Rows are points. Examples show where two turns around zero, p and q, send a point. Write where each new point lands after one turn and then the other. Backwards means that the second turn is done in reverse. Each puzzle has new turns, and all numbers are rounded.
In the rows, 128 means zero.

Turn p:
[139, 101] -> [126, 99]
[147, 164] -> [161, 152]
[99, 119] -> [98, 133]
Turn q:
[162, 142] -> [164, 133]
[106, 116] -> [104, 122]
[163, 123] -> [161, 115]
[82, 144] -> [87, 155]
[127, 115] -> [124, 116]
Where do these land?
p, then q: [124, 108] -> [112, 115]
p, then q: [148, 104] -> [128, 97]
p, then q: [112, 171] -> [144, 171]

Turn p:
[117, 100, 101] -> [127, 107, 94]
[100, 120, 99] -> [114, 129, 90]
[144, 135, 120] -> [146, 134, 128]
[150, 167, 181] -> [129, 154, 192]
[128, 118, 139] -> [123, 116, 136]
Turn q:
[164, 120, 100] -> [172, 120, 116]
[132, 108, 147] -> [126, 112, 151]
[151, 166, 113] -> [153, 165, 114]
[91, 99, 148] -> [88, 99, 140]
[102, 147, 132] -> [101, 144, 119]
Where do these land?
p, then q backwards: [90, 168, 115] -> [102, 179, 129]
p, then q: [155, 127, 132] -> [145, 128, 149]
p, then q: [140, 106, 152] -> [122, 105, 153]
q, then p: [152, 98, 147] -> [130, 98, 158]
p, then q: [104, 140, 95] -> [132, 141, 88]

Turn p:
[170, 162, 127] -> [169, 158, 109]
[70, 108, 116] -> [69, 113, 141]
[129, 111, 116] -> [122, 111, 117]
[118, 115, 134] -> [120, 116, 138]
[153, 143, 147] -> [160, 140, 135]
Turn q:
[160, 98, 99] -> [161, 94, 105]
[86, 140, 144] -> [86, 144, 138]
[122, 137, 107] -> [126, 136, 106]
[144, 137, 162] -> [140, 137, 163]
Where do these land?
p, then q: [145, 86, 105] -> [130, 84, 102]
p, then q: [117, 96, 112] -> [107, 99, 117]
p, then q backwards: [124, 160, 104] -> [112, 161, 111]
p, then q: [129, 155, 148] -> [140, 154, 146]
p, then q: [125, 143, 170] -> [140, 142, 169]

Turn p:
[98, 158, 123, 136] -> [109, 163, 136, 144]
[95, 159, 150, 110] -> [114, 165, 163, 119]
[115, 89, 101, 146] -> [96, 98, 101, 138]
[159, 109, 96, 113] -> [142, 112, 87, 108]
[142, 144, 150, 106] -> [152, 138, 147, 109]
[158, 109, 147, 156] -> [153, 92, 133, 150]
Turn q:
[158, 181, 147, 90] -> [167, 186, 151, 118]
[154, 127, 131, 112] -> [156, 128, 141, 124]
[103, 104, 133, 130] -> [101, 108, 133, 119]
[110, 119, 92, 143] -> [116, 111, 90, 123]
[115, 110, 136, 165] -> [101, 107, 124, 156]
Where do these land?
p, then q: [157, 114, 103, 174] -> [136, 88, 90, 155]
p, then q: [105, 97, 120, 113] -> [103, 118, 130, 95]
q, then p backwards: [104, 143, 133, 136] -> [103, 134, 113, 127]
q, then p: [122, 140, 156, 112] -> [135, 144, 158, 126]
p, then q: [130, 124, 80, 128] -> [131, 126, 83, 110]
p, then q backwards: [151, 150, 177, 105] -> [165, 127, 151, 83]

Turn p:
[134, 161, 162, 119, 138, 98] -> [122, 168, 148, 121, 144, 96]
[200, 86, 158, 159, 116, 120] -> [177, 98, 173, 181, 125, 100]
[114, 108, 96, 143, 130, 137] -> [125, 103, 98, 137, 127, 145]
[125, 147, 107, 105, 117, 145] -> [136, 138, 116, 100, 108, 144]
[128, 137, 115, 118, 166, 142] -> [139, 144, 118, 122, 154, 157]
[148, 143, 98, 148, 80, 119] -> [149, 125, 101, 136, 79, 102]
[101, 114, 134, 107, 136, 118] -> [105, 115, 131, 106, 147, 128]
[75, 128, 154, 125, 141, 144] -> [73, 134, 138, 122, 140, 151]
Turn q:
[120, 137, 111, 149, 159, 145] -> [134, 140, 102, 141, 154, 148]
[143, 177, 145, 127, 135, 111] -> [137, 170, 147, 116, 147, 104]
[162, 120, 165, 126, 100, 123] -> [150, 123, 171, 135, 102, 112]
[108, 138, 137, 126, 158, 148] -> [117, 136, 131, 130, 160, 154]
[133, 162, 155, 105, 144, 109] -> [127, 149, 159, 104, 156, 110]
[165, 109, 121, 106, 115, 99] -> [155, 104, 133, 102, 108, 99]
[108, 83, 87, 131, 84, 159] -> [107, 98, 93, 138, 70, 159]
[86, 100, 104, 155, 129, 131] -> [98, 106, 90, 158, 129, 138]
Where do these land?
q, then p: [189, 109, 131, 161, 161, 115] -> [194, 123, 137, 164, 145, 108]
p, then q: [121, 181, 144, 118, 130, 125] -> [108, 173, 138, 105, 135, 117]
p, then q: [132, 121, 127, 149, 166, 124] -> [147, 135, 109, 145, 156, 138]
p, then q: [156, 108, 116, 66, 93, 116] -> [147, 86, 168, 83, 104, 114]
p, then q: [120, 73, 135, 122, 85, 149] -> [113, 74, 151, 153, 95, 138]
p, then q: [128, 120, 144, 156, 146, 101] -> [130, 127, 112, 151, 159, 109]
q, then p: [111, 128, 128, 123, 116, 142] -> [109, 127, 127, 125, 115, 139]
q, then p backwards: [105, 150, 125, 123, 141, 142] -> [105, 142, 133, 124, 152, 135]
q, then p: [91, 163, 102, 134, 114, 138] -> [102, 153, 90, 108, 111, 141]

Turn p:
[77, 103, 107, 154, 93, 154] -> [58, 143, 127, 151, 112, 147]
[146, 129, 126, 125, 115, 131] -> [139, 126, 114, 129, 115, 133]
[150, 97, 91, 144, 120, 109] -> [129, 109, 97, 174, 132, 125]
[141, 155, 134, 95, 193, 124] -> [168, 118, 146, 93, 182, 128]
[138, 124, 120, 85, 147, 107] -> [142, 89, 117, 106, 150, 119]
[116, 146, 116, 152, 103, 100] -> [113, 152, 108, 139, 120, 94]
[130, 137, 180, 127, 147, 129] -> [152, 132, 173, 110, 118, 119]
[126, 132, 150, 142, 106, 170] -> [123, 153, 143, 123, 95, 159]
Turn q:
[152, 123, 116, 136, 164, 107] -> [163, 129, 110, 133, 149, 105]
[123, 122, 116, 103, 107, 122] -> [114, 133, 118, 108, 104, 122]
[112, 124, 156, 130, 93, 108] -> [105, 125, 164, 130, 104, 111]
[150, 124, 110, 149, 96, 138] -> [134, 140, 119, 157, 94, 140]
[128, 114, 172, 113, 81, 147] -> [118, 113, 173, 114, 85, 150]
[114, 141, 126, 140, 104, 122] -> [105, 142, 137, 142, 119, 125]
[126, 167, 118, 110, 220, 146] -> [153, 138, 102, 99, 219, 145]
[118, 108, 110, 143, 159, 134] -> [132, 103, 101, 141, 150, 125]
Where do these land?
q, then p backwards: [105, 131, 179, 104, 134, 106] -> [90, 131, 166, 106, 156, 117]
p, then q: [103, 136, 172, 150, 141, 105] -> [129, 138, 179, 119, 135, 97]
q, then p: [152, 120, 115, 119, 141, 191] -> [135, 128, 111, 134, 127, 196]
p, then q backwards: [140, 140, 85, 145, 115, 132] -> [131, 142, 82, 141, 136, 137]
q, then p: [123, 105, 102, 127, 135, 117] -> [115, 115, 105, 147, 139, 119]
q, then p: [136, 143, 190, 149, 116, 174] -> [147, 143, 185, 123, 90, 167]
p, then q: [160, 125, 119, 122, 135, 125] -> [154, 127, 110, 138, 118, 133]
p, then q: [121, 105, 105, 131, 102, 100] -> [103, 117, 107, 154, 121, 102]
q, then p backwards: [112, 147, 85, 106, 132, 102] -> [107, 168, 99, 129, 106, 111]

Turn p:
[131, 133, 143, 109, 106, 130, 163, 127] -> [139, 152, 133, 104, 111, 129, 153, 118]
[148, 107, 132, 168, 155, 126, 143, 108] -> [127, 112, 142, 168, 146, 110, 161, 130]
[55, 120, 162, 135, 142, 125, 113, 134] -> [67, 139, 149, 112, 141, 154, 121, 167]
[150, 163, 170, 130, 146, 125, 132, 141] -> [160, 145, 139, 110, 161, 111, 133, 156]
[158, 91, 96, 112, 125, 154, 90, 201] -> [162, 48, 96, 112, 104, 157, 105, 143]
[118, 120, 116, 117, 105, 73, 106, 120] -> [96, 120, 133, 109, 111, 91, 98, 107]
[139, 152, 111, 127, 119, 132, 164, 136] -> [148, 151, 98, 128, 115, 119, 147, 126]
[128, 137, 100, 105, 145, 137, 108, 74] -> [121, 142, 124, 153, 155, 142, 103, 76]
[125, 129, 123, 149, 110, 150, 134, 111] -> [132, 143, 138, 156, 109, 138, 132, 128]
Turn q:
[134, 167, 138, 115, 137, 132, 114, 158] -> [119, 152, 140, 97, 132, 134, 153, 152]
[144, 114, 143, 107, 118, 94, 152, 99] -> [132, 93, 143, 114, 129, 107, 124, 87]
[144, 122, 117, 151, 140, 153, 114, 106] -> [157, 143, 110, 136, 134, 150, 108, 124]
[97, 130, 82, 88, 125, 132, 127, 113] -> [81, 128, 120, 117, 103, 131, 85, 128]
[131, 90, 161, 119, 86, 112, 147, 95] -> [141, 85, 158, 153, 109, 123, 131, 81]
[166, 104, 84, 107, 132, 168, 110, 174] -> [151, 123, 88, 102, 77, 143, 121, 181]
[114, 95, 153, 152, 148, 143, 123, 106] -> [148, 109, 134, 164, 157, 149, 113, 129]
[123, 142, 163, 164, 82, 117, 133, 128] -> [137, 147, 153, 163, 124, 118, 170, 100]
[148, 122, 150, 120, 148, 119, 109, 134] -> [153, 119, 147, 109, 142, 127, 128, 143]
[112, 166, 97, 163, 160, 93, 115, 173] -> [111, 176, 107, 123, 160, 79, 138, 170]
[95, 157, 121, 123, 132, 146, 165, 123] -> [78, 133, 109, 131, 141, 147, 140, 114]
Where do these land?
q, then p: [80, 115, 103, 135, 79, 168, 105, 127] -> [128, 155, 144, 162, 80, 136, 102, 177]
q, then p: [140, 83, 133, 163, 133, 149, 149, 73] -> [143, 96, 146, 199, 139, 127, 123, 104]
p, then q backwards: [116, 109, 118, 120, 159, 125, 127, 126] -> [112, 131, 137, 124, 144, 134, 159, 123]
q, then p: [124, 146, 135, 135, 137, 106, 86, 135] -> [143, 138, 130, 100, 154, 109, 118, 153]
p, then q: [179, 143, 131, 123, 172, 107, 138, 168] -> [147, 91, 94, 86, 134, 87, 109, 145]
p, then q: [159, 141, 153, 117, 136, 155, 155, 100] -> [146, 126, 111, 96, 157, 147, 149, 98]
q, then p backwards: [112, 139, 87, 103, 87, 112, 138, 133] -> [99, 118, 104, 133, 87, 90, 137, 121]
p, then q: [133, 137, 154, 102, 107, 90, 113, 161] -> [118, 107, 169, 92, 103, 113, 119, 142]
q, then p: [109, 140, 137, 153, 141, 141, 142, 130] -> [121, 135, 108, 151, 144, 134, 142, 143]

Turn p:
[93, 172, 133, 156, 89, 167, 107, 117, 120] -> [90, 129, 141, 77, 103, 173, 140, 127, 103]
[116, 159, 113, 113, 121, 144, 85, 143, 106] -> [109, 142, 105, 100, 129, 134, 120, 150, 84]
[130, 97, 104, 91, 105, 111, 133, 104, 150] -> [95, 131, 114, 146, 116, 89, 114, 129, 165]
[133, 87, 163, 158, 141, 158, 129, 166, 70] -> [177, 77, 165, 105, 137, 109, 119, 115, 82]
[130, 116, 158, 149, 156, 147, 117, 139, 117] -> [163, 110, 147, 112, 144, 142, 112, 130, 118]
[121, 110, 140, 100, 114, 85, 134, 141, 143] -> [135, 157, 140, 142, 115, 87, 133, 143, 148]
[98, 105, 114, 142, 138, 111, 115, 136, 108] -> [116, 135, 161, 137, 147, 113, 111, 125, 103]
[152, 127, 132, 102, 158, 112, 151, 97, 170] -> [141, 140, 100, 151, 147, 131, 127, 125, 189]
[130, 152, 120, 167, 124, 170, 118, 158, 139] -> [127, 99, 134, 124, 116, 178, 138, 153, 99]
[144, 157, 104, 95, 141, 109, 186, 102, 146] -> [116, 142, 86, 157, 148, 124, 175, 108, 169]
[163, 125, 127, 134, 121, 95, 132, 106, 139] -> [139, 144, 114, 158, 106, 128, 116, 104, 147]
Turn q:
[164, 121, 137, 133, 134, 145, 130, 86, 157] -> [170, 133, 113, 122, 124, 105, 149, 146, 160]
[114, 116, 143, 144, 152, 106, 104, 131, 154] -> [133, 113, 144, 152, 139, 105, 101, 116, 150]
[125, 159, 152, 116, 128, 134, 93, 158, 137] -> [135, 165, 147, 125, 128, 117, 88, 114, 112]
[146, 137, 101, 149, 153, 99, 116, 134, 78] -> [125, 100, 92, 151, 144, 119, 127, 117, 76]
[123, 162, 180, 122, 128, 128, 156, 138, 100] -> [151, 134, 175, 131, 102, 143, 135, 132, 85]
[102, 102, 123, 122, 92, 173, 127, 113, 154] -> [120, 145, 121, 105, 109, 162, 127, 129, 184]
[106, 80, 103, 98, 87, 114, 138, 140, 102] -> [64, 101, 116, 100, 109, 151, 123, 149, 131]
[165, 145, 105, 96, 100, 159, 158, 153, 147] -> [114, 183, 123, 96, 147, 136, 157, 163, 122]
[98, 148, 127, 154, 102, 115, 123, 97, 143] -> [120, 135, 130, 150, 95, 122, 146, 90, 151]
[142, 105, 133, 176, 176, 108, 111, 151, 140] -> [144, 104, 124, 184, 168, 113, 100, 138, 134]
[123, 132, 105, 98, 156, 126, 151, 109, 94] -> [131, 95, 123, 93, 144, 136, 154, 115, 101]
Where do these land?
p, then q backwards: [131, 127, 158, 125, 108, 113, 137, 157, 115] -> [147, 151, 156, 118, 125, 123, 138, 102, 129]
q, then p: [136, 128, 148, 136, 146, 144, 95, 119, 151] -> [142, 144, 104, 147, 110, 146, 102, 135, 134]
p, then q: [153, 175, 66, 102, 143, 147, 129, 112, 117] -> [106, 106, 91, 124, 170, 169, 155, 85, 131]
p, then q: [118, 126, 53, 61, 61, 150, 130, 105, 150] -> [28, 110, 151, 138, 133, 151, 132, 70, 162]
q, then p: [71, 122, 136, 121, 140, 59, 131, 169, 114] -> [133, 143, 200, 80, 144, 113, 89, 107, 131]
p, then q: [129, 121, 161, 139, 147, 154, 152, 135, 137] -> [147, 126, 136, 115, 143, 122, 128, 171, 145]
p, then q: [137, 112, 138, 137, 147, 147, 125, 122, 92] -> [145, 96, 107, 108, 126, 113, 118, 139, 126]
p, then q: [148, 118, 110, 150, 120, 149, 122, 139, 138] -> [120, 123, 108, 138, 119, 153, 109, 142, 142]
q, then p: [128, 143, 159, 135, 148, 99, 124, 135, 101] -> [151, 127, 143, 120, 113, 114, 106, 96, 106]
q, then p backwards: [155, 114, 140, 148, 154, 112, 131, 103, 147] -> [148, 99, 136, 107, 143, 124, 155, 154, 137]
p, then q: [103, 122, 141, 155, 93, 135, 133, 112, 145] -> [131, 142, 159, 114, 93, 139, 120, 132, 153]

Turn p:
[118, 125, 130, 138, 194, 109, 97, 90, 100] -> [169, 126, 101, 171, 172, 132, 109, 90, 117]
[120, 127, 176, 133, 109, 114, 127, 120, 140] -> [132, 125, 161, 111, 135, 113, 133, 105, 159]
[124, 112, 102, 83, 95, 147, 134, 154, 114] -> [74, 149, 129, 106, 122, 130, 123, 148, 95]
[152, 145, 114, 99, 114, 123, 119, 165, 134] -> [121, 163, 109, 92, 114, 134, 130, 149, 125]
[106, 133, 104, 157, 169, 82, 122, 99, 127] -> [162, 133, 103, 185, 123, 120, 142, 92, 126]
[107, 152, 113, 178, 144, 122, 94, 134, 105] -> [164, 148, 124, 179, 135, 105, 113, 151, 138]
[151, 119, 103, 98, 120, 162, 143, 188, 137] -> [92, 133, 101, 89, 125, 139, 144, 183, 112]
[157, 102, 152, 151, 121, 111, 140, 74, 120] -> [153, 80, 143, 121, 114, 112, 108, 84, 122]
[120, 106, 104, 107, 118, 147, 115, 159, 150] -> [80, 137, 102, 122, 128, 127, 129, 150, 136]
[139, 142, 102, 87, 108, 162, 129, 129, 144] -> [94, 139, 124, 110, 109, 171, 113, 147, 121]
[121, 135, 175, 141, 114, 122, 175, 109, 121] -> [146, 102, 184, 116, 129, 126, 155, 110, 127]
[121, 138, 162, 163, 130, 135, 142, 115, 145] -> [150, 101, 156, 136, 130, 128, 140, 127, 160]
Turn q:
[119, 147, 161, 123, 109, 149, 93, 150, 100] -> [153, 145, 146, 147, 97, 111, 104, 141, 93]
[150, 114, 119, 101, 111, 104, 97, 122, 153] -> [111, 112, 135, 118, 91, 101, 132, 116, 161]
[152, 155, 138, 91, 110, 137, 152, 104, 95] -> [144, 188, 116, 100, 124, 108, 137, 118, 126]
[133, 88, 118, 121, 129, 104, 91, 130, 141] -> [114, 83, 145, 118, 101, 119, 130, 109, 138]
[143, 159, 123, 156, 118, 139, 112, 148, 117] -> [146, 127, 124, 145, 143, 99, 99, 149, 122]
[99, 90, 97, 118, 155, 96, 154, 153, 114] -> [125, 87, 124, 79, 133, 169, 148, 145, 119]
[100, 157, 106, 154, 162, 98, 136, 97, 101] -> [81, 131, 117, 103, 173, 131, 112, 138, 93]
[162, 142, 164, 111, 153, 139, 168, 129, 115] -> [154, 173, 155, 119, 155, 126, 162, 132, 133]
[95, 131, 172, 165, 99, 149, 135, 144, 171] -> [129, 125, 116, 209, 117, 147, 144, 144, 119]
[101, 112, 107, 113, 126, 143, 104, 146, 158] -> [123, 104, 130, 137, 96, 158, 104, 132, 149]
[156, 114, 103, 154, 137, 150, 167, 85, 143] -> [129, 133, 101, 131, 180, 137, 137, 84, 158]
Where do these land?
p, then q backwards: [118, 143, 121, 116, 156, 145, 132, 115, 121] -> [105, 123, 133, 145, 141, 149, 146, 131, 130]
q, then p backwards: [127, 168, 139, 148, 126, 85, 84, 135, 133] -> [109, 89, 110, 152, 88, 150, 124, 151, 104]
p, then q: [143, 146, 158, 186, 132, 121, 195, 119, 127] -> [176, 123, 130, 132, 133, 111, 205, 102, 141]
p, then q: [149, 136, 118, 103, 74, 167, 157, 121, 135] -> [158, 145, 127, 143, 64, 148, 126, 130, 101]
q, then p: [101, 137, 147, 131, 135, 115, 165, 153, 127] -> [129, 123, 132, 120, 140, 130, 152, 173, 106]
p, then q backwards: [183, 117, 104, 90, 122, 157, 121, 161, 118] -> [85, 154, 84, 112, 124, 101, 139, 135, 88]
q, then p: [129, 111, 149, 130, 148, 156, 131, 142, 126] -> [149, 100, 138, 110, 140, 133, 115, 137, 134]
p, then q backwards: [131, 95, 83, 163, 140, 127, 106, 133, 127] -> [121, 147, 118, 163, 76, 120, 112, 134, 140]
q, then p: [132, 117, 159, 135, 122, 66, 106, 133, 138] -> [112, 126, 157, 128, 131, 84, 171, 106, 111]
q, then p: [151, 129, 93, 113, 146, 124, 92, 124, 146] -> [102, 138, 117, 123, 137, 126, 122, 94, 170]
q, then p backwards: [105, 142, 122, 116, 116, 130, 103, 100, 151] -> [116, 117, 99, 114, 102, 130, 107, 114, 147]
q, then p: [67, 95, 144, 103, 123, 143, 144, 100, 87] -> [118, 126, 176, 135, 130, 158, 82, 150, 76]
